Rows are points. Before rounding, the points of a table are all equally far from one centre. They may lie mostly on one side of it. Write the centre, to within rounding.

Points (5 x 2):
[[ 1.4 -2.4]
 [ 0.0 -4.2]
 [-2.1 -4.6]
 [-2.3 -4.6]
 [-0.7 -4.5]]
Centre: [-1.6 -1.6]

Points:
[[-3.0 -3.7 -1.8  4.2 -2.1 -2.6  4.4  0.9 -1.7]
 [-1.7 -4.5 -3.8  0.9 -3.2  2.1  2.8  2.2 -3.6]
 [ 0.0 -2.1 -3.6  2.4 -0.5  5.2  4.2 -1.3 -0.8]
 [-1.3 -4.7 -2.2  2.8 -1.9  0.2  2.8 -1.5 -4.6]
 [-1.7  1.2 -6.1  1.8 -0.8  2.1  1.7 -3.8  0.1]
 [-4.6 -2.5 -3.8  1.4 -2.3  0.3  3.4 -2.1 -1.5]
 [-0.8 -5.6 -4.7  3.2 -0.5  2.1  1.7  1.0 -2.8]
 [-1.3 -4.8 -3.6  1.6 -1.3  1.7  4.2 -1.0 -0.9]
 [ 2.6 -2.9 -3.4  4.7 -1.8  1.7  5.0  4.2 -2.5]
 [ 1.2 -4.1 -6.1  3.3 -3.5  2.3  4.3  1.4 -3.1]
 [-3.7 -0.1 -4.8  0.5 -1.7 -1.1  3.6  4.1 -2.1]
 [ 1.1  0.6 -4.1  5.2  0.8 -2.1  0.2 -3.5 -3.2]
 [ 1.4 -2.0 -5.3  1.8 -4.9 -1.6  5.3 -0.8 -2.8]]
Centre: [-0.2  0.3 -3.2  3.8 -2.4  0.6  1.6  0.8 -1.6]

Points, 29 rows:
[[ 3.6 -2.5 -2.8  2.1 -0.2 -0.3 -3.5  3.8  6.2  2.1  3.7  2.8 -3.3 -0.9
   1.6  0.1 -6.2 -0.4  1.2  1.5  0.6  0.7  3.7  0.6]
 [ 1.8  3.2 -3.7  0.6  2.1  0.1 -2.6 -0.7  2.6  1.1  4.3  3.9 -4.4 -4.5
  -3.0 -4.7 -0.4 -3.9  4.9  5.1  2.3  2.2  3.5  4.6]
 [ 1.8 -2.7 -4.4  0.4 -2.2 -2.9 -4.7 -0.6  2.6 -1.0 -0.7  4.1 -4.1 -1.0
  -2.2 -1.8 -1.9  0.6  3.1  3.8 -0.4 -1.4  3.5  5.7]
 [ 3.5  0.4 -4.4  1.8 -3.4 -2.2 -1.6  1.6  7.0  0.2  1.5  2.3 -5.1 -0.8
  -3.5 -3.1  1.6 -1.6  1.9  1.4  0.3  0.0  1.2  5.3]
 [-1.2 -2.1 -6.1  1.3 -0.8 -0.8 -0.6 -1.6  1.0  0.2  2.8 -0.7 -3.3 -1.2
  -4.0 -4.0 -2.9 -4.1  4.0  4.4  0.5 -2.7  1.8  3.2]
 [ 2.6 -0.6 -0.4  1.1 -1.8  1.2 -5.2  2.1  2.7 -0.5  4.9 -1.9 -3.8 -3.4
  -2.1 -7.1  0.3 -2.7  6.4  3.8  0.1  2.2  4.7  4.7]
 [ 1.7 -3.2 -1.2  0.7  0.2 -1.3 -2.4 -3.6 -2.2 -0.3  4.5  3.1 -6.5 -6.2
  -2.6 -4.9  0.0 -2.4 -0.6  5.7  1.8  0.4  4.1  6.4]
 [-0.3 -4.9 -4.0  1.2 -0.5 -1.1 -0.8  4.9  5.4 -3.5  2.9  3.8 -2.2 -1.9
  -2.1 -3.2 -4.1 -3.2  1.1  2.0  1.2  1.3  0.9  1.4]
 [-0.1 -3.2 -7.6 -0.2  1.8 -4.4 -3.1 -0.7  4.8 -1.8  4.1  1.9 -2.3 -3.1
  -2.2 -2.7 -3.7  1.9 -0.2  2.4 -0.8  2.2  1.6  2.2]
 [ 2.2 -3.3 -5.3  2.7  0.7 -1.3 -2.7 -0.3  2.2  0.0  4.9  3.2 -2.0 -0.5
  -5.5 -6.2 -2.6 -2.4  4.3  3.2 -0.1  2.0  1.7  4.7]
 [ 1.6  1.5 -4.9 -3.3 -0.8 -3.4  2.6  1.0  0.2  4.2  0.1  1.7 -5.2 -0.2
  -1.5 -2.9 -3.8 -6.0  1.8  1.1  3.4  3.1  1.8  4.0]
 [ 1.1 -2.4 -5.5  2.4 -1.6 -1.8 -0.3  0.9  3.2 -1.3  4.2  4.3 -5.1  1.1
  -0.9 -1.5 -3.1 -2.5  3.5  0.2 -0.1  0.9  4.6  3.3]
 [ 0.3 -8.2 -4.2 -0.7  0.3 -1.0 -2.2 -0.8  3.5  1.4  5.3  2.0 -2.4  0.7
  -3.3 -1.6  1.5 -4.6  0.8  3.6  2.0  3.8  2.1  0.9]
 [-1.2 -5.9 -2.3  1.6 -2.1 -3.8 -1.5  2.8  1.5  1.3  1.8  2.3 -4.3 -0.9
  -5.6 -2.8 -2.1 -4.5  1.6  0.6  0.4 -0.3  0.7 -0.2]
 [ 0.8 -1.5 -1.1  0.1 -2.3 -3.5 -3.9  3.1 -0.1  0.8  5.7  4.7 -4.9 -3.6
  -0.6 -0.1 -1.5  2.0  4.3  3.9  0.0  0.8 -1.5  1.2]
 [ 0.5  0.4 -2.4 -1.1  0.2 -2.3 -3.3  0.8  1.9 -2.2  3.1  3.4 -8.4 -1.4
  -1.3 -0.5 -2.2 -6.2  2.9  2.3 -2.7  3.2  2.2  5.0]
 [ 0.7 -2.1 -4.9  3.5  0.4  1.6  0.0  3.5  2.4 -2.6 -1.7  4.9 -3.3 -3.6
  -5.3  2.3 -2.2 -4.8  0.6  3.5  2.7  1.4  1.5  0.6]
 [ 0.8 -1.9 -6.3 -2.5 -0.9 -2.8 -0.6 -1.6  2.7  1.4  3.3  3.6 -2.7  0.9
  -0.2 -3.8 -7.3 -2.8 -1.0  0.4 -0.4 -0.1  1.8  4.0]
 [ 0.5 -2.3 -5.3 -0.8 -0.4 -3.1  0.6 -1.1  3.9  0.8  1.9  4.6 -2.6  1.9
  -4.2 -2.8  0.7 -5.1 -0.8  3.8 -0.1 -0.3  2.2  1.9]
 [-1.5 -1.4 -6.0  3.0 -4.1 -5.2 -0.7 -0.3  2.1 -5.3  3.5  2.2 -4.3 -0.4
  -0.9 -1.2 -0.3 -0.6  2.9 -0.5 -2.4  2.2  1.0  4.6]
 [-1.1 -4.1 -4.1 -1.4 -0.3 -0.7 -0.7  0.1  0.7  1.0  4.4  2.6 -4.3 -3.8
   1.9 -4.6 -3.1  0.0  5.6  5.7  2.5  3.5  2.3  1.4]
 [-0.6 -3.7 -1.1 -0.9  1.6 -0.6 -4.3  3.0  4.8 -1.9  1.0  4.7 -4.4  0.5
  -1.3 -2.3  0.2 -1.3 -0.1  4.8 -0.1 -1.4  1.9  1.7]
 [-0.1 -3.5 -1.6  4.4  0.7 -4.7 -1.6 -1.0  2.8 -0.6  2.6  4.7 -3.5 -2.0
   1.0 -2.3 -2.6  1.1  5.3  0.1  0.5  0.1  4.7  1.9]
 [ 0.2 -0.9 -6.4  1.3 -1.2 -0.5 -1.7 -1.1  3.1 -4.5  5.3  3.6 -2.0 -5.0
   0.4  0.8 -2.1 -0.3  5.7  1.7 -0.8  4.2  5.5  3.6]
 [ 1.3 -1.3 -6.3  5.3 -1.8  1.9 -1.2  1.6  3.7 -1.9  3.8  3.9 -5.5  1.2
  -0.8 -0.2 -5.0 -1.0  1.2  0.4  0.8  1.2  3.3  2.7]
 [ 3.5 -1.8 -3.7  1.4 -1.9 -4.3 -3.2 -0.1 -1.5  0.8  5.1  5.0 -4.6 -2.9
  -1.4 -0.1 -3.5 -5.0  2.3  3.1  2.1 -1.6  1.7  1.4]
 [-2.1 -5.1 -5.0 -0.1 -2.8 -0.2 -3.7  0.1  4.9 -1.4  3.2  3.1 -4.9 -1.1
  -2.2  1.3 -1.2 -0.9  2.0  4.0 -0.8  2.2  0.7  2.8]
 [ 2.3  0.7 -4.8  1.9  0.5  0.1 -1.8  4.9  3.0  1.3  3.7  2.6 -8.2 -2.2
  -2.1 -2.6 -1.2 -2.0  1.9 -2.4 -1.7  0.9  4.7  1.7]
 [ 5.8  0.1 -7.2  3.3  3.0 -0.2 -3.6  1.0  4.9  1.8  3.8 -0.2 -4.0 -6.4
  -3.4  0.4 -0.9 -2.2  2.5  1.2  1.2  1.4  1.4  4.0]]
Centre: [ 1.5  0.3 -0.9  1.8 -0.7  1.6 -2.4 -0.9 -1.6  0.4  0.2  0.0  0.8 -3.1
  1.1 -2.1  0.4 -2.0 -1.7 -0.5 -0.4  4.5  0.3  1.7]

Points, 28 rows:
[[-4.5  0.0  2.8  1.5  4.8 -1.3 -3.2 -1.2 -1.9  1.5 -2.4  1.6 -3.5 -0.5
   2.9  2.5 -1.2  2.2 -5.8 -4.0  6.8 -0.3 -0.4 -2.2]
 [-7.4 -0.6  1.2  2.3  1.5  1.8 -5.3  1.2 -2.0  3.4 -0.6 -0.7 -2.8  2.4
   0.5  4.4 -0.6 -0.7 -0.5  1.4  4.5  3.7  0.6 -3.8]
 [-0.8  1.6  1.4  2.4  5.5  1.5 -2.0  0.2 -3.8  7.9 -1.0  2.0 -0.8 -0.6
   1.3  3.6 -1.4 -1.8 -1.0 -0.6  5.7  2.4  2.6 -6.5]
 [ 0.6  4.6  5.2  0.2  2.9  3.1 -2.2 -0.8  0.2  6.9  0.0 -1.1 -0.6  2.5
   3.2  4.8  2.4  1.9 -0.9 -1.8  3.4 -0.5  3.8 -3.0]
 [-1.9  3.1  1.9  2.1  2.4 -0.2 -1.8  2.9 -3.5  0.4 -1.4  0.9 -2.4  2.5
   0.3  6.1  0.5  0.6 -3.8  0.6  5.5 -0.3 -1.4 -5.4]
 [-1.4  3.4  2.3  0.7  6.7  0.7  0.4  1.2  0.0  5.9  1.7  2.7 -0.3  5.6
   1.3  3.6  1.1  4.0 -3.9 -2.1  5.2 -0.9 -0.7 -3.2]
 [-3.7  2.2  4.6  0.2  1.5  3.4  0.8  4.0 -2.1  4.2  1.0  0.5 -1.8  2.2
  -0.4  3.4  0.7 -0.7  1.1 -1.0  6.0  1.6  2.9 -7.4]
 [-0.7  0.2  2.6  0.4  2.8 -0.6 -6.7 -0.2 -3.0  4.9 -0.8 -1.6 -2.2  1.3
   3.2  3.7 -1.8  0.6 -1.4 -2.7  5.6 -0.8  3.0 -5.9]
 [-6.0  1.0  2.3 -0.7  4.0  3.1 -1.4  1.5  1.8  6.3  2.7  2.0 -0.1 -1.0
   2.4  2.2 -0.7  2.8 -3.7  2.4  5.7 -0.1 -0.8 -5.0]
 [-2.7 -1.0  1.7  0.5  6.0  0.1  1.4 -1.0 -3.9  4.9  0.4  1.3 -1.7  3.1
   2.2  4.1  0.8  0.6 -3.4  0.7  4.8  1.1 -3.2 -1.8]
 [-4.6 -2.5  0.6  2.9  2.9  1.8 -2.4  1.5 -1.8  5.7  1.4  0.1 -1.7  1.3
  -2.6  3.7  2.4  2.2 -0.5  2.3  7.4  0.0  0.2  0.8]
 [-3.0  2.7 -0.6 -1.3  2.6 -0.6  0.4 -1.5  2.0  2.6  0.7 -0.7 -6.6  2.0
   2.2  3.3  0.3  0.8 -3.1 -1.7  3.8 -0.2 -6.0 -4.4]
 [-4.1 -1.8  0.7  1.1  2.0  0.0  3.4  3.0 -5.7  5.3  0.1  0.1 -1.1 -3.7
   1.3  5.3  0.5 -0.3 -3.5 -2.5  5.4 -0.1  1.3 -3.7]
 [-3.5  1.5  1.8  4.8  0.8  0.6 -2.4  1.9 -2.1  5.4 -1.5  2.2  2.5 -0.5
   2.5  0.4  2.7  0.7  0.3 -1.6 10.6  1.2 -0.8 -5.0]
 [-2.9 -1.1  2.0  0.2  2.8  2.7  1.3  4.9  1.3  7.3 -0.2 -0.4 -0.1  0.1
   2.3  6.1 -1.4  4.4 -1.5 -0.9  7.7  1.3  1.6 -4.9]
 [-3.1  3.9  3.0  1.4  0.7  2.5 -5.4 -1.1 -2.2  5.4 -2.0 -1.4  1.6 -3.2
   1.6  1.5 -1.0  4.1 -0.1 -5.0  3.5 -4.5 -0.4 -2.3]
 [-5.2  3.6  0.6  2.0  0.1  1.3 -2.2  2.9 -1.1  4.5 -0.7  0.6 -4.7  1.8
   1.9  1.5  0.3  0.8  0.3  3.3  8.5  2.1  0.5 -4.5]
 [-2.5  3.8  4.7  1.7  1.7 -0.5 -0.3 -0.6  0.8  5.5  1.8 -0.1 -1.4  2.2
   2.0  3.6 -1.1 -1.9 -4.3 -2.7  4.8 -2.1  0.9 -6.8]
 [-3.0  0.0  1.9  0.7  2.5 -0.4  1.6  5.2  0.5  5.3 -0.1 -1.4 -6.0  1.7
   1.2 -0.4 -0.6  2.1 -0.4  0.6  2.5  0.8 -0.2 -8.2]
 [-3.1  1.8  3.0  3.7  1.5  0.0 -2.3  3.4  1.9  4.8  1.1 -1.1 -1.4  1.8
   2.5  3.8 -3.5  3.9 -2.5  0.8  7.4 -3.4 -2.3 -3.2]
 [-4.2 -0.7  1.0  0.6  3.8  0.1 -0.4 -1.4  0.5  6.5  1.0  0.1  1.1  2.2
  -0.4  0.4  0.9 -0.1  0.1  1.4  3.7 -4.0 -1.1 -6.0]
 [-3.5 -1.0  1.9  1.5  2.6  0.2 -0.9  7.0 -3.6  7.0  0.2  2.3 -1.1 -1.0
   0.5  4.6 -1.9  1.6 -2.9  0.8  7.1  0.3  0.9 -3.6]
 [-4.3 -0.6  2.6  3.7  2.6 -1.7 -2.8  2.2 -2.0  4.2 -1.7 -2.0 -4.8  2.5
   0.0  1.1 -0.9  2.0 -1.9  0.8  3.3  1.1  3.6 -5.9]
 [-3.1 -0.7 -3.3  3.7  0.9  1.6  0.1  0.5  0.2  7.6 -1.9 -1.2 -1.2  1.8
   2.2  5.1  2.5  4.6  1.5 -1.1  1.8 -1.3 -3.6 -5.5]
 [-6.6 -0.6  1.4  3.4  2.1  0.9 -2.2  2.9  0.6  4.7 -1.4 -0.5 -1.1  2.3
   0.6  3.4 -0.1  1.4 -3.6 -4.1  6.4 -1.6 -1.4 -5.6]
 [-3.7  0.5  3.8 -0.3  2.8 -0.5  0.1 -0.3 -1.3  4.7 -0.6  1.0  1.7  1.6
   5.6  5.8 -0.7  2.2  2.1  1.0  5.7  0.2 -0.2 -6.5]
 [-2.0 -0.3  4.5  2.2  2.5  0.7 -3.1  3.2 -0.7  6.4 -0.9 -3.6  0.9  2.6
   2.2 -0.1  2.5 -1.9 -2.2 -1.5  3.2  0.4  4.3 -1.1]
 [-2.4  0.6  4.7  1.2  3.3  0.1  0.5  1.0  0.4  7.6  0.7 -1.7 -0.8  4.1
   2.9  2.7 -2.9  3.4 -2.4  0.0  3.7 -0.5  4.5 -4.9]]
Centre: [-0.1  0.8 -0.9  1.4 -0.8 -0.3 -0.5  1.1  0.9  2.2  1.9  2.8 -0.2 -0.7
  1.4  1.0 -1.3  2.1  0.4 -3.1  1.8  2.5  0.8 -0.7]

Points:
[[-2.6 -5.8  0.8  0.2 -4.6  0.4  1.7  1.8  0.0 -2.8  2.2  0.1  0.3 -2.6
   3.2  8.5 -3.8  2.8 -0.2 -3.4 -0.6 -0.6 -1.6 -0.6]
 [-3.0 -3.2  0.9 -3.1 -2.4  1.0 -0.1  2.0 -1.8 -3.8  3.6 -1.8  3.5 -1.8
  -0.8 10.4 -2.2  0.0  0.7 -3.8  0.2 -0.7 -0.3 -0.8]
 [-2.2 -1.2  0.3 -3.0 -3.2  1.7  2.1  1.6  0.3 -4.7  2.0  1.5  1.8 -1.4
   1.6  7.9 -5.4  1.5 -3.5 -4.4  1.4 -1.2 -1.5 -3.2]
 [ 1.4 -3.9  3.1 -2.5 -1.9  2.2  2.7  4.4 -0.5 -1.6  3.4 -1.5  1.5  0.2
  -2.3  6.7 -5.6  0.3 -1.1 -4.1  0.7 -1.3 -1.7 -5.3]
 [-1.2 -5.8 -1.1  0.1  2.1  1.9  1.6  1.4 -0.6  0.2  1.3  0.7 -0.3 -3.1
  -2.0  9.3 -3.4  1.5  0.3 -4.5 -0.3 -2.3 -2.0 -2.3]
 [ 2.0 -2.4  0.6 -2.0 -0.8  0.9  1.8  2.2 -1.9 -0.6  2.2  0.7  1.8 -1.7
  -1.7  9.3 -4.1  1.6 -0.8 -5.8  1.3 -1.6 -2.3  1.2]
 [-1.8 -6.3 -0.2 -4.6 -2.2  1.0  0.3 -0.7 -0.6 -1.6  0.4 -1.6  5.5 -0.6
   0.3  7.9 -4.6  0.2 -2.7 -5.6 -0.2 -1.7 -0.6 -2.9]
 [-1.4 -2.1  0.4 -4.1 -4.1  1.9  1.1  3.6 -0.8 -1.3  3.5 -1.0 -0.9  0.5
  -2.3  9.3 -4.1  0.4 -1.4 -5.3 -0.3 -2.4 -2.0 -1.2]
 [ 0.4 -4.9  2.0 -1.0 -4.0 -0.8 -0.7 -1.7 -2.5 -1.6  2.1 -2.2  2.8  2.8
   2.2  9.1 -1.7  1.6 -0.7 -3.4  0.3 -2.6 -2.1 -3.1]
 [-2.0 -5.6 -0.8 -4.2 -1.6  1.7  1.9 -0.6 -0.9  0.7  4.0 -0.2  1.3  2.3
  -0.3  6.9 -4.7  0.6 -0.2 -3.4 -1.2 -0.7  0.1 -0.7]
 [-1.4 -3.3  2.4 -4.0 -4.1  1.1  0.5  1.7 -2.4 -4.4  0.0 -2.0  2.8 -1.8
  -1.5  9.2 -4.1  0.6 -4.4 -5.7  0.9 -1.9 -2.2 -3.8]
 [-0.2 -4.5  2.0 -3.6 -0.7 -1.6 -0.4  1.9 -3.0 -2.5  2.8  1.1 -0.4  1.0
   0.3  8.0 -4.0  4.3 -0.4 -3.7  2.4 -0.9 -0.6 -1.0]
 [-0.8 -3.9  0.2  0.3 -2.4  1.7 -1.1  2.2 -3.3  0.1  4.8 -0.6  3.3 -0.6
   1.0  9.7 -5.4  2.6 -2.4 -2.9  3.8 -2.8  0.5 -2.4]
 [-1.1 -3.2  0.2 -0.5 -2.2  4.1  1.0  2.5 -1.0 -3.2  1.0 -2.8 -1.2  0.0
   2.2  7.8 -5.3 -0.5 -0.1 -1.7 -0.1  0.0 -0.1 -3.3]
 [-1.7 -5.1 -1.1 -3.2 -0.6  1.3  2.0  2.1 -0.5  0.7  4.2 -3.2  0.3  1.2
   1.4  6.5 -3.4  0.3 -1.3 -5.7  1.7 -2.4 -3.1 -3.0]
 [-3.9 -1.0 -0.4 -2.0 -0.9  3.5 -1.7  1.2 -1.3 -2.5  2.4  1.5 -0.2 -3.8
  -1.0  8.1 -1.3  1.2 -2.2 -4.8  1.1 -1.5 -0.6 -2.9]
 [ 0.0 -4.4  1.8 -2.3 -0.3  1.9  0.2  0.0 -2.3 -1.0  0.6  0.8 -0.5 -2.8
   0.0  7.0 -2.0  4.8  0.1 -5.4  2.1 -1.8 -1.5 -1.7]
 [-1.4 -5.3  2.4 -3.8 -1.0 -0.3  0.0  2.1 -2.5 -2.4  2.2 -2.9 -1.0 -5.9
   1.1  8.8 -4.7  1.7  0.4 -2.8  0.5 -2.9 -1.5 -3.4]
 [-2.5 -6.7 -0.1 -3.4  0.4  1.6  4.5  4.6 -2.3 -2.0  3.0 -1.7  0.7 -2.8
  -2.1  8.2 -2.8  0.8 -1.0 -4.0  0.5 -1.9 -2.7 -2.9]
 [ 0.7 -3.2  0.2 -2.4 -1.6  1.2  1.7  4.2 -1.2 -2.5  1.6 -3.5  0.6  0.8
   2.2  9.7 -2.1  0.5  0.3 -4.7  1.1 -1.0  3.5 -0.4]
 [-1.3 -1.3  1.9 -1.1 -3.8  1.7  0.3  2.1 -3.1 -2.6  2.4 -3.4  0.6 -1.2
  -0.2  8.5 -4.3  2.6 -1.2 -3.5  3.5 -0.7 -2.4 -0.4]
 [-1.7 -3.7  1.2 -2.7 -5.0  3.8  2.3  1.0 -0.2 -4.6  1.4 -1.5  3.1  1.0
   1.9  8.3 -4.2  1.5 -5.0 -2.4  1.3 -2.6 -0.9  0.2]
 [ 1.1 -3.7  2.2 -2.5 -2.7  0.8  2.0  2.1 -2.5  0.9  1.3  1.0  3.8 -3.1
   1.9  7.6 -3.5  0.6 -0.6 -5.0  0.9  0.0 -3.7 -1.5]
 [-2.8 -1.6  0.8 -3.2 -1.2  0.8 -0.6  2.0 -5.9 -1.9  0.1 -1.8 -2.3 -3.8
  -0.4  7.2 -3.0  2.6 -0.7 -4.6 -0.1 -1.1 -1.3 -3.1]
 [-0.2 -0.4 -0.1 -3.2 -2.9  4.0 -1.1  3.2 -1.1 -2.2  0.0 -1.2 -1.5 -0.2
   2.0  7.8 -2.4  2.4 -1.2 -3.1  1.1 -0.3  1.0  0.3]
 [-0.2 -5.7  0.2  0.1 -2.8 -1.3  2.7  0.7 -2.2 -1.4  2.3  0.0  2.4 -2.3
   0.8  9.2 -4.2  0.9 -3.4 -6.7 -0.3 -1.0 -3.2 -2.5]
 [-0.9 -5.5  1.5 -3.8  1.7  4.1  2.2  1.9 -1.2  0.4  2.4 -3.3 -1.2 -1.9
   1.0  6.9 -4.5  1.5 -2.7 -3.7 -0.5 -0.3 -1.1 -1.2]
 [-3.0 -4.6 -2.3 -3.6 -1.2  0.2  2.0 -0.1 -0.3 -1.7  0.4  0.1  2.0 -0.2
  -0.8  8.1 -1.6  2.2 -1.6 -6.1  2.3 -5.1 -3.2 -0.2]
 [-1.0 -2.1  1.4  0.0 -2.9 -2.8  2.9  1.1 -0.4 -3.5 -0.4  2.0  5.1 -2.2
   1.0 10.1 -2.0  1.6  0.7 -4.0 -1.2 -2.5 -0.8 -4.0]]
Centre: [-1.3 -2.9  1.1 -1.1 -1.5 -1.6  1.3  2.5 -0.9  0.2  0.3 -1.3  1.4 -1.5
 -0.6  5.3 -1.4  0.3 -4.0 -0.1 -0.3 -4.0  0.9 -1.8]
